Each row of a before or after table is a point. The points were changed in one or more steps. Then noise was added and the rows were shuffled. The steps act on columns, c1 being the first. Write out the steps. A step turns or swaps two columns, mirrors them in a line or flattens them onto one, adds a multiple of one to another, or multiplies or shifts one. Angles are multiples of 10 degrees, from the lower column toward the higher: turns from -170 to 170, lines from 10 to 170 but not 90. Use the fewest steps. Two steps may share a column if one is a turn and the other turns, adds or multiplies; they go together, in the order done. Otherwise the lowest column goes first.

Before, 14 rows:
[[-0.05 -0.15 -0.20]
 [ 0.14 -0.17 -0.37]
 [-0.26  0.19 -0.22]
 [-0.05 -0.25  0.33]
 [-0.26  0.38 -0.35]
 [-0.21 -0.11  0.00]
 [-0.23 -0.24  0.16]
 [ 0.05  0.09 -0.16]
 [ 0.26  0.59 -0.09]
 [ 0.51 -0.04 -0.22]
 [ 0.01 -0.10  0.07]
 [ 0.11 -0.14 -0.31]
 [-0.18 -0.11  0.21]
 [ 1.04  0.05 -0.24]]
After:
[[-0.07 -0.57 -0.25]
 [-0.22 -0.49 -0.14]
 [-0.25 -0.64 -0.01]
 [ 0.16 -0.58 -0.29]
 [ 0.10 -0.56 -0.22]
 [ 0.29  0.19  0.08]
 [ 0.02 -0.32 -0.12]
 [ 1.07 -0.35  0.46]
 [ 0.48 -0.46  0.15]
 [-0.24 -0.03 -0.52]
 [ 0.01 -0.55  0.09]
 [-0.26 -0.21 -0.40]
 [-0.06 -0.64  0.29]
 [-0.18 -0.52  0.10]]
Steps: add 0.7 times c1 to c3; shift c2 by -0.40

Before:
[[ 0.21  0.16 -0.32 -0.30]
 [-0.35 -0.31 -0.06  0.10]
 [-0.38 -0.18 -0.27 -0.32]
 [ 0.38 -0.07  0.32 -0.43]
 [ 0.10 -0.28 -0.37 -0.14]
 [-0.13  0.28  0.12  0.04]
 [-0.24  0.20 -0.17 -0.41]
 [ 0.52  0.32 -0.20 -0.38]
 [-0.32 -0.10  0.15 -0.02]
 [-0.29 -0.36  0.35 -0.34]
 [-0.36  0.07 -0.42 -0.60]
 [ 0.26  0.21  0.32  0.02]
 [ 0.21 -0.40 -0.08 -0.21]]
After (13 x 4):
[[ 0.21 -0.55 -0.19 -0.28]
 [ 0.14 -0.20 -0.35 -0.05]
 [-0.25  0.39  0.36 -0.60]
 [-0.03  0.38 -0.27 -0.12]
 [ 0.29  0.06  0.10 -0.03]
 [-0.34 -0.06 -0.36  0.10]
 [-0.19 -0.30  0.28 -0.64]
 [-0.49 -0.06 -0.11 -0.14]
 [ 0.04  0.31  0.15 -0.10]
 [ 0.27  0.12 -0.11 -0.32]
 [ 0.07 -0.31  0.31 -0.19]
 [-0.22  0.42 -0.04  0.17]
 [ 0.21  0.30 -0.40 -0.32]]
Steps: turn c1 and c2 by -110 degrees; add -0.7 times c3 to c4

Before:
[[-0.12 -0.05 -0.14  0.07 -0.23  0.13]
 [ 0.46 -0.09  0.02  0.01 -0.25  0.19]
 [-0.23  0.18  0.72  0.19 -0.39  0.30]
 [-0.45  0.25 -0.40  0.06 -0.54 -0.62]
 [-0.41  0.26  0.05 -0.07  0.32  0.24]
 [ 0.22  0.47 -0.31  0.11 -0.12 -0.06]
 [ 0.15 -0.26  0.34 -0.08  0.17 -0.62]
 [-0.03 -0.15  0.16 -0.03 -0.18 -0.28]
 [-0.02  0.32  0.08  0.19  0.03  0.47]
 [-0.06  0.16  0.25 -0.09  0.26 -0.19]
 [-0.05  0.32  0.36 -0.56  0.05  0.05]]
After:
[[-0.01 -0.22 -0.01  0.10 -0.07  0.23]
 [-0.05 -0.19 -0.19 -0.01 -0.15 -0.28]
 [-0.46  0.33  0.24 -0.10  0.29  0.09]
 [ 0.48 -0.27  0.19 -0.05 -0.08  0.10]
 [ 0.26 -0.14 -0.24  0.15  0.59  0.22]
 [ 0.21  0.04  0.40  0.13  0.32  0.23]
 [ 0.09  0.10 -0.27 -0.08 -0.26 -0.65]
 [-0.59  0.03  0.26 -0.50  0.30 -0.28]
 [-0.33 -0.53 -0.72  0.00  0.24 -0.07]
 [-0.18  0.21  0.07 -0.16  0.20 -0.28]
 [-0.04 -0.42  0.66  0.23  0.18 -0.33]]
Steps: add 1 times c4 to c1; swap c2 and c5; turn c3 and c6 by -50 degrees

Before, 14 rows:
[[ 0.04  0.06 -0.14  0.00  0.35 -0.44 -0.14 -0.18]
 [-0.01  0.39 -0.13 -0.20  0.48 -0.28  0.04 -0.50]
 [-0.17  0.28 -0.12 -0.39  0.28 -0.27 -0.13 -0.09]
 [ 0.65 -0.03 -0.01 -0.14  0.30 -0.35  0.51  0.06]
 [-0.09  0.35 -0.22 -0.24  0.34  0.03 -0.10  0.03]
 [-0.26 -0.38  0.27  0.02  0.40 -0.37  0.02 -0.03]
 [-0.36  0.34 -0.07 -0.40 -0.18 -0.26  0.14  0.11]
 [-0.21 -0.92 -0.15 -0.22  0.19 -0.23 -0.10 -0.42]
 [-0.24 -0.09 -0.07 -0.15 -0.79  0.49  0.12  0.00]
 [ 0.12  0.25 -0.19 -0.02  0.30 -0.16 -0.11 -0.12]
 [ 0.02  0.18 -0.29 -0.03  0.43 -0.34  0.39  0.15]
 [-0.19  0.09 -0.08 -0.18  0.10 -0.33 -0.03  0.09]
 [-0.34  0.11 -0.22 -0.19 -0.48 -0.24  0.78 -0.29]
 [-0.36  0.39 -0.05 -0.38 -0.08 -0.12  0.60 -0.06]]
After (14 x 8):
[[ 0.01 -0.12 -0.34  0.27  0.43 -0.02  0.51 -0.21]
 [-0.06 -0.33 -0.29 -0.15  0.35 -0.05  0.00 -0.16]
 [-0.25 -0.39 -0.24 -0.08 -0.08 -0.31  0.56 -0.08]
 [ 0.08 -0.28 -0.21  0.13  0.30  0.01 -0.01  0.03]
 [ 0.45  0.06 -0.14  0.23  0.30 -0.24  0.59 -0.04]
 [-0.25 -0.21 -0.34  0.11 -0.47 -0.14  0.65  0.24]
 [-0.13 -0.05 -0.23  0.20  0.10 -0.24  0.00 -0.11]
 [-0.01 -0.55 -0.27  0.14  0.48 -0.20  0.18  0.33]
 [ 0.03 -0.12 -0.23  0.39  0.34 -0.13 -0.04  0.15]
 [-0.15  0.72 -0.27  0.10  0.20 -0.19 -0.04  0.70]
 [-0.18  0.08  0.00 -0.49 -0.79  0.13 -0.11  0.03]
 [-0.25 -0.28 -0.30  0.03 -0.18 -0.39  0.08 -0.21]
 [-0.17  0.35  0.16  0.32  0.40 -0.28  0.14  0.16]
 [-0.12 -0.30 -0.34  0.04  0.29 -0.35 -0.04  0.00]]
Steps: multiply c1 by 0.7; turn c2 and c8 by -160 degrees; turn c4 and c6 by 60 degrees; turn c3 and c6 by -30 degrees; add 0.3 times c5 to c7

Before (8 x 9):
[[ 0.20  0.14 -0.10  0.18 -0.10 -0.16 -0.18  0.08 -0.18]
 [ 0.03 -0.25 -0.02 -0.15 -0.09  0.08 -0.25  0.47  0.00]
 [-0.18 -0.11 -0.04  0.30  0.22 -0.07 -0.03 -0.13  0.14]
 [ 0.27  0.19 -0.16 -0.04  0.01 -0.38 -0.10 -0.17  0.05]
 [ 0.22  0.24  0.40 -0.04 -0.25 -0.03 -0.24  0.07 -0.01]
 [-0.28  0.08  0.07  0.06  0.21 -0.16 -0.08 -0.16 -0.22]
 [ 0.14  0.01  0.40  0.17 -0.06  0.18  0.29  0.48 -0.24]
 [-0.26  0.08  0.18  0.08 -0.20  0.05  0.05 -0.12  0.12]]
After (8 x 9):
[[ 0.27  0.03 -0.13 -0.07 -0.02 -0.99 -0.07 -0.53  0.28]
 [ 0.26  0.18  0.38 -0.07 -0.22 -0.07 -0.20  0.21  0.39]
 [ 0.07 -0.12 -0.01 -0.28 -0.09  0.20 -0.25  1.41 -0.01]
 [ 0.21  0.23 -0.12  0.36 -0.07 -0.36 -0.22  0.23  0.17]
 [-0.24  0.21  0.07  0.10  0.19 -0.43 -0.05 -0.46 -0.03]
 [-0.18 -0.16 -0.05  0.59  0.19 -0.21 -0.05 -0.39 -0.01]
 [-0.28 -0.06  0.18  0.14 -0.21  0.05  0.06 -0.35  0.09]
 [ 0.12  0.22  0.40  0.36 -0.07  0.46  0.29  1.45 -0.32]]
Steps: turn c2 and c9 by 60 degrees; add -0.7 times c7 to c9; multiply c4 by 2; multiply c6 by 2.5; multiply c8 by 3

Before, 14 rows:
[[ 0.14  0.02 -0.17 -0.35 -0.18 -0.14 -0.12  0.18 -0.02 -0.09 -0.23]
 [ 0.14  0.38  0.40 -0.10 -0.03  0.06 -0.55 -0.13 -0.46  0.12  0.10]
 [ 0.29 -0.19  0.17 -0.31 -0.45 -0.17  0.01 -0.27  0.00  0.19 -0.12]
 [-0.29 -0.17  0.25  0.26  0.07 -0.11  0.25  0.36 -0.19  0.14 -0.46]
 [ 0.00  0.15  0.49 -0.05  0.20  0.02 -0.53 -0.01  0.01  0.14 -0.19]
 [ 0.38  0.17 -0.01 -0.12  0.03 -0.23  0.24  0.14 -0.03  0.29  0.01]
 [ 0.21  0.11 -0.15 -0.26 -0.12  0.04 -0.15 -0.09  0.08  0.31  0.03]
 [ 0.23  0.04  0.23  0.09 -0.16  0.13 -0.62 -0.14 -0.22 -0.02 -0.20]
 [-0.05 -0.38  0.40  0.17  0.34 -0.21  0.26  0.26 -0.13 -0.11 -0.11]
 [ 0.10  0.02  0.17  0.19  0.31 -0.04  0.16  0.04 -0.19 -0.03 -0.51]
 [ 0.34  0.19  0.14 -0.28 -0.22  0.22  0.22  0.01  0.12  0.09  0.20]
 [ 0.54  0.12 -0.02 -0.08 -0.16 -0.01  0.10  0.29  0.13  0.33  0.23]
 [-0.12 -0.34  0.27  0.08  0.40  0.11 -0.05  0.16 -0.40  0.14 -0.37]
 [ 0.17  0.17 -0.32 -0.02 -0.15 -0.13  0.10 -0.10  0.12  0.09  0.14]]
After (14 x 11):
[[ 0.15 -0.28 -0.30 -0.05 -0.15 -0.15 -0.09 -0.10  0.11  0.05  0.37]
 [ 0.12 -0.26  0.17  0.07  0.30 -0.03 -0.30  0.05 -0.20 -0.11 -0.95]
 [ 0.54 -0.25 -0.01 -0.16 -0.17  0.01 -0.12  0.29  0.13  0.28  0.47]
 [-0.04 -0.12  0.41  0.10  0.33 -0.19 -0.76  0.25 -0.14 -0.15 -0.63]
 [ 0.37 -0.53 -0.01 -0.14  0.02 -0.23 -0.35  0.13 -0.04  0.27 -0.03]
 [ 0.13  0.17 -0.18 -0.04 -0.18 -0.15  0.24  0.17 -0.02  0.07  0.05]
 [ 0.28  0.14  0.17 -0.16 -0.45 -0.18 -0.14 -0.27  0.01  0.27  0.56]
 [ 0.23  0.96  0.23  0.03 -0.16  0.11  1.21 -0.14 -0.23 -0.08  0.05]
 [-0.31 -0.28  0.25  0.01  0.06 -0.11 -0.60  0.36 -0.18 -0.01 -0.57]
 [ 0.22  0.15 -0.14 -0.19 -0.12  0.03  0.36 -0.10  0.09  0.35  0.20]
 [ 0.35 -0.48  0.14 -0.11 -0.22  0.21 -0.29  0.02  0.11  0.19  0.53]
 [ 0.14  0.60  0.39 -0.08 -0.03  0.06  1.31 -0.13 -0.45  0.15  0.16]
 [-0.02  0.75  0.49 -0.07  0.21  0.03  1.11 -0.02  0.02  0.12 -0.50]
 [-0.11  0.33  0.29 -0.03  0.39  0.10 -0.13  0.17 -0.40  0.08 -0.97]]
Steps: multiply c7 by 2.5; turn c2 and c7 by 140 degrees; flatten c4 and c10 onto the line at 120 degrees; add -1.5 times c5 to c11

Before (9 x 12):
[[ 0.32  0.19 -0.19  0.27  0.17 -0.48 -0.01  0.01 -0.29 -0.07  0.22 -0.56]
 [ 0.43  0.10  0.21 -0.11  0.31 -0.01 -0.46 -0.57  0.39  0.04 -0.08 -0.09]
 [-0.34  0.29 -0.04 -0.02 -0.12 -0.02  0.20  0.16 -0.27 -0.40 -0.11 -0.40]
 [-0.19  0.03 -0.25 -0.18  0.06  0.31 -0.24  0.43  0.06 -0.46 -0.33 -0.46]
 [ 0.39  0.03  0.46  0.06  0.19 -0.33 -0.56 -0.14  0.68  0.12  0.02  0.20]
 [ 0.47  0.64  0.08  0.40  0.16 -0.30 -0.22  0.15 -0.35 -0.20  0.12  0.02]
 [-0.02 -0.20 -0.39 -0.09 -0.04  0.25  0.05  0.05  0.30 -0.39 -0.33  0.03]
 [ 0.68  0.03  0.34 -0.11 -0.02 -0.08 -0.45 -0.20  0.25  0.38  0.13  0.12]
 [ 0.33  0.16  0.04 -0.02  0.15 -0.25 -0.57 -0.23  0.09  0.00  0.46  0.20]]
After (9 x 12):
[[ 0.33 -0.29  0.30 -0.14  0.28 -0.48  0.10  0.02  0.05 -0.07  0.32 -0.38]
 [ 0.35 -0.29 -0.11  0.11  0.09 -0.26 -0.48 -0.26 -0.04  0.00  0.21  0.40]
 [ 0.43 -0.18 -0.50  0.16  0.16 -0.01 -0.42 -0.56 -0.08  0.07 -0.02 -0.11]
 [-0.34 -0.17  0.25  0.17 -0.03  0.00  0.26  0.17  0.15 -0.41  0.04 -0.39]
 [-0.20 -0.03  0.07  0.15  0.10  0.30 -0.25  0.42 -0.22 -0.47 -0.04 -0.55]
 [ 0.45 -0.78  0.15 -0.04  0.23 -0.29  0.03  0.15  0.29 -0.20  0.06  0.08]
 [ 0.39 -0.26 -0.83 -0.05 -0.10 -0.33 -0.50 -0.14 -0.08  0.11 -0.07  0.17]
 [-0.03  0.21  0.03  0.00 -0.01  0.24 -0.04  0.05 -0.52 -0.39 -0.20 -0.15]
 [ 0.68 -0.11 -0.39  0.11 -0.18 -0.09 -0.43 -0.18  0.08  0.38  0.03  0.19]]
Steps: turn c2 and c4 by 150 degrees; turn c2 and c7 by -20 degrees; turn c3 and c9 by 130 degrees; turn c3 and c5 by 20 degrees; turn c11 and c12 by 30 degrees; multiply c11 by 0.7
